Each row of a before or after table is a point. One or more steps were done to the points. Then noise was added and the rows were shuffled. The steps act on columns, c1 being the first. Write out the steps. A step turns or swaps two columns, mirrors them in a line or flattens them onto one, adds a multiple of one to another, or multiplies or shifts one. Angles are multiples of 10 degrees, from the lower column toward the higher: turns from -170 to 170, lines from 10 to 170 but not 90. Use the fewest steps. Two steps may share a column if one is a turn and the other turns, adds or multiplies; they go together, in the order done. Otherwise the lowest column goes first.

Before (13 x 3):
[[-0.2  0.7 -3.6]
 [-1.0  2.4 -0.8]
 [-1.4 -2.9  1.0]
 [-3.0  3.5 -0.9]
 [-2.1  0.0  3.5]
 [ 0.7  0.6 -1.6]
 [-0.6 -1.7 -1.5]
 [-4.6  5.8  0.0]
 [-1.9  1.4  0.3]
 [-6.0  2.2  2.5]
 [-3.1  0.5  2.0]
 [ 1.9 -0.5 -3.6]
 [-1.6  3.8 -0.2]]
After (13 x 3):
[[ 1.9 -4.4 -6.6]
 [-3.0 -3.3  6.6]
 [-2.1 -3.9  6.8]
 [-1.1 -1.7  0.9]
 [-4.6  1.8  6.7]
 [-1.4 -6.9  3.2]
 [ 0.7 -3.1 -2.7]
 [-6.2 -1.7 11.5]
 [-3.1 -0.3  3.7]
 [-0.3 -3.6 -3.5]
 [-0.5 -5.6 -0.8]
 [-2.0 -2.2  2.8]
 [-1.6 -0.4  2.1]]
Steps: add -1.5 times c1 to c3; shift c2 by -4.0

Before (12 x 8):
[[ 1.5 -5.3  0.0  0.4  1.7 -0.4 -1.5  2.4]
 [ 1.4  2.6 -0.9 -0.2 -0.1  2.1 -1.6 -7.0]
 [ 1.0 -4.8 -1.1  2.0 -2.6  2.4  4.0  7.5]
 [-0.7  3.2 -1.4 -0.3 -1.6  0.7 -1.6 -5.7]
 [ 1.4 -7.2 -0.5  2.6  2.2  1.6  1.6  3.0]
 [ 3.5  3.7 -6.9  1.9  3.3  0.0 -4.2  1.4]
 [ 3.9  1.2 -1.6 -5.5 -1.1 -0.3  0.3 -1.9]
 [ 2.4  2.8 -3.1 -1.3  0.9  4.9 -5.8 -1.3]
 [ 5.2  5.4 -3.2 -1.0  2.6  3.8 -7.1  2.3]
 [-0.1 -6.7 -2.1  1.5  6.1  4.1  5.4  5.1]
 [ 1.2  3.4  3.8  1.0  2.1 -0.4 -0.7 -2.3]
 [-4.3 -3.3  1.2 -1.2  1.9 -0.4  0.3  5.0]]
After (12 x 8):
[[ 6.5  2.4 -0.9 -0.1  0.0 -0.3 -1.4  2.1]
 [-4.4 -7.1 -2.1  1.3  6.3 -0.2  5.5 -2.5]
 [ 2.5  2.7 -3.1 -1.5  0.8 -0.1 -6.0 -1.9]
 [-6.0 -4.8 -1.3  2.2 -2.4  0.1  4.1 -4.3]
 [ 3.8  1.5 -1.8 -5.3 -1.0  0.0  0.3 -2.4]
 [-1.0 -5.2 -0.1  0.4  1.5  0.0 -1.3 -2.4]
 [-6.8 -3.3  1.5 -1.2  1.6 -0.1  0.1  1.0]
 [ 0.3  3.7 -6.8  1.8  3.2  0.1 -4.3 -3.7]
 [ 4.7  3.3 -1.3 -0.4 -1.5  0.1 -1.4  3.4]
 [ 2.5  3.5  3.5  0.7  2.2 -0.1 -1.0  0.0]
 [ 0.8  5.3 -3.2 -0.9  2.5  0.1 -6.9 -5.5]
 [-2.3 -7.4 -0.5  2.9  1.9  0.2  1.4 -2.7]]
Steps: mirror c1 and c8 in the line at 150 degrees; multiply c6 by 0

Before (13 x 12):
[[ 3.7 -2.0  2.1 -2.6  1.1 -1.5  0.5 -3.9 -3.1 -1.2 -1.8 -2.9]
 [-0.1 -1.8 -7.0  0.6 -0.2  1.0 -1.0 -5.7 -0.9  1.5  4.3 -4.1]
 [-3.2  6.2 -3.2  5.0 -1.3  4.3  2.2 -1.4 -1.8  3.8 -1.7  0.9]
 [-0.8 -1.6 -2.3  3.2  3.8 -2.2 -0.1 -0.7  2.1  0.6  2.4 -1.1]
 [-3.5 -0.2 -3.4  5.3 -1.4 -4.2  1.4  1.6 -5.0  2.1  0.0  1.5]
 [-4.0  8.0 -4.7 -1.3 -1.5  1.1  1.1 -3.7 -5.3 -3.7 -2.3 -1.1]
 [ 4.2  0.7 -4.3  0.4  4.5 -2.6 -0.9  1.3 -0.2  3.3 -1.9  0.2]
 [-1.5  4.1 -4.6 -2.3  7.9  4.4 -3.6 -6.4 -8.3 -1.8  0.7  3.4]
 [ 1.3  0.9  1.6 -3.2 -1.7  3.5  4.8  1.3 -0.3 -1.3  0.5  0.0]
 [ 3.8  0.4  0.5 -1.8  5.5 -3.2  5.3 -2.9 -0.4  3.1 -1.6  4.6]
 [ 2.5  4.2 -1.5 -2.0  7.3 -2.5  3.5  0.0  0.1  4.1  4.0 -3.3]
 [ 3.4  6.6 -0.1  0.8  0.2  1.2 -1.4  1.8  0.7  1.2  3.4  2.3]
 [-3.4  4.4 -1.2 -1.8  2.2 -4.2 -3.0  1.4 -3.3  3.1 -2.0  2.9]]
After (13 x 12):
[[ 3.7 -1.9  2.2 -2.6  1.2 -1.6 -3.9 -3.9  0.9 -1.2 -1.9 -2.8]
 [-4.1  8.2 -4.8 -1.3 -1.5  1.1 -6.7 -3.7  1.2 -3.7 -2.5 -1.0]
 [-3.3  4.5 -1.2 -1.7  2.1 -4.2 -3.1  1.4  4.4  3.0 -2.0  2.9]
 [ 3.3  6.6 -0.1  0.7  0.2  1.1  1.3  1.9  1.0  1.2  3.4  2.3]
 [-3.6 -0.2 -3.4  5.5 -1.5 -4.3 -6.6  1.5  0.9  2.1 -0.1  1.6]
 [ 3.8  0.3  0.4 -1.7  5.6 -3.2 -2.4 -2.8 -4.8  3.0 -1.6  4.6]
 [ 4.3  0.7 -4.3  0.4  4.4 -2.6  0.0  1.2  1.0  3.4 -1.8  0.1]
 [ 1.2  0.9  1.6 -3.2 -1.7  3.6 -2.1  1.2 -4.2 -1.2  0.6  0.0]
 [-1.4  4.1 -4.5 -2.2  8.0  4.4 -9.0 -6.2  7.0 -1.8  0.6  3.4]
 [-3.3  6.4 -3.1  5.0 -1.3  4.3 -3.1 -1.4 -1.2  3.9 -1.8  0.9]
 [-0.7 -1.5 -2.3  3.0  3.7 -2.3  2.6 -0.7 -0.9  0.6  2.4 -1.1]
 [ 2.4  4.3 -1.5 -2.0  7.1 -2.5 -1.1  0.0 -3.3  4.0  4.0 -3.4]
 [-0.1 -1.7 -7.0  0.6 -0.2  1.0 -0.8 -5.6  1.2  1.5  4.4 -4.1]]
Steps: multiply c9 by 1.3; turn c7 and c9 by -110 degrees

Before (8 x 20):
[[ 5.3 -4.9 -3.1 -5.1  0.5  2.5 -0.9 -2.0 -1.1  2.5 -1.7  2.0  2.7  3.9
   5.2  1.1  0.2 -3.0  0.0  0.1]
 [-2.4 -3.7  2.4  3.7  4.3  2.7 -4.6  1.2  4.7 -0.9 -3.3  3.0 -1.3 -3.0
   1.8  2.0 -1.1 -3.7  4.3 -1.6]
 [-1.8  2.7  2.6 -0.9  0.7 -2.0  4.3 -2.9 -4.1 -1.7 -0.1  3.8  0.1 -3.9
  -0.6  0.9  5.5  2.2 -1.5 -2.8]
 [ 4.2  1.5  1.4  1.0  0.5  1.0  5.2 -0.1 -4.6 -1.8 -1.2  0.1  3.4  4.1
  -3.4 -4.1 -4.2  2.9  6.5 -4.3]
 [-3.2 -0.8 -0.8  0.7  7.2 -4.7 -1.9 -0.9  3.0  0.4 -3.3  2.1  4.8 -4.4
   0.3  3.6 -2.4 -5.3  7.5  2.9]
 [ 1.1 -0.1 -2.4  2.7  3.7 -2.7 -4.6 -1.6 -1.4 -1.6  6.1  3.1  4.1 -2.7
  -2.6 -2.8  0.7 -1.2  0.6  5.2]
 [ 4.3 -0.2  4.0 -3.7  2.9 -1.2 -0.7  6.4 -1.6 -3.1 -1.2 -6.4  2.1  0.2
   4.0 -3.1  6.0 -0.8  6.4  4.4]
 [ 0.3 -2.0  0.7  3.6 -2.5 -0.2  4.8 -2.9 -2.2  2.9 -3.9  2.8 -3.2  3.2
  -1.2  1.0 -1.8 -5.7  0.6  3.0]]
After (8 x 20):
[[ 0.3 -1.9  0.7  2.5 -2.5 -0.2  4.7 -3.0 -2.2  2.9 -2.8  2.9 -3.2 -6.6
  -1.1 -2.9 -6.8  0.0  0.4  3.1]
 [ 4.3  1.4  1.3  0.6  0.5  1.0  5.3 -0.2 -4.6 -1.7  2.9  0.1  3.3  0.5
  -3.4 -3.1 -9.2  5.1  6.5 -4.3]
 [ 5.4 -4.9 -3.2 -5.6  0.3  2.6 -0.9 -2.0 -1.2  2.7 -1.8  2.1  2.7 -4.7
   5.3 -1.0 -4.9  2.0  0.1  0.1]
 [ 1.0 -0.1 -2.4  4.5  3.7 -2.8 -4.6 -1.5 -1.4 -1.6  5.5  3.1  4.1  0.3
  -2.6  3.7 -4.2 -2.9  0.5  5.2]
 [-2.6 -3.8  2.5  2.7  4.3  2.6 -4.4  1.2  4.7 -0.9 -3.5  3.1 -1.4 -1.6
   1.7 -1.9 -6.2 -4.5  4.4 -1.6]
 [ 4.4 -0.2  4.0 -3.9  2.9 -1.1 -0.7  6.3 -1.5 -3.2  2.1 -6.3  2.0 -0.8
   4.0 -2.6  1.0 -0.2  6.4  4.4]
 [-3.2 -0.8 -0.8 -0.2  7.1 -4.7 -1.9 -0.9  3.0  0.5 -4.6  2.0  4.8 -2.5
   0.4 -0.9 -7.4 -6.4  7.5  2.7]
 [-1.8  2.7  2.6 -1.0  0.7 -1.9  4.2 -3.0 -4.1 -1.5 -0.8  3.7  0.1  3.9
  -0.7  0.4  0.6 -2.3 -1.4 -2.8]]
Steps: add 0.3 times c11 to c4; turn c11 and c16 by 60 degrees; mirror c14 and c18 in the line at 60 degrees; shift c17 by -5.0
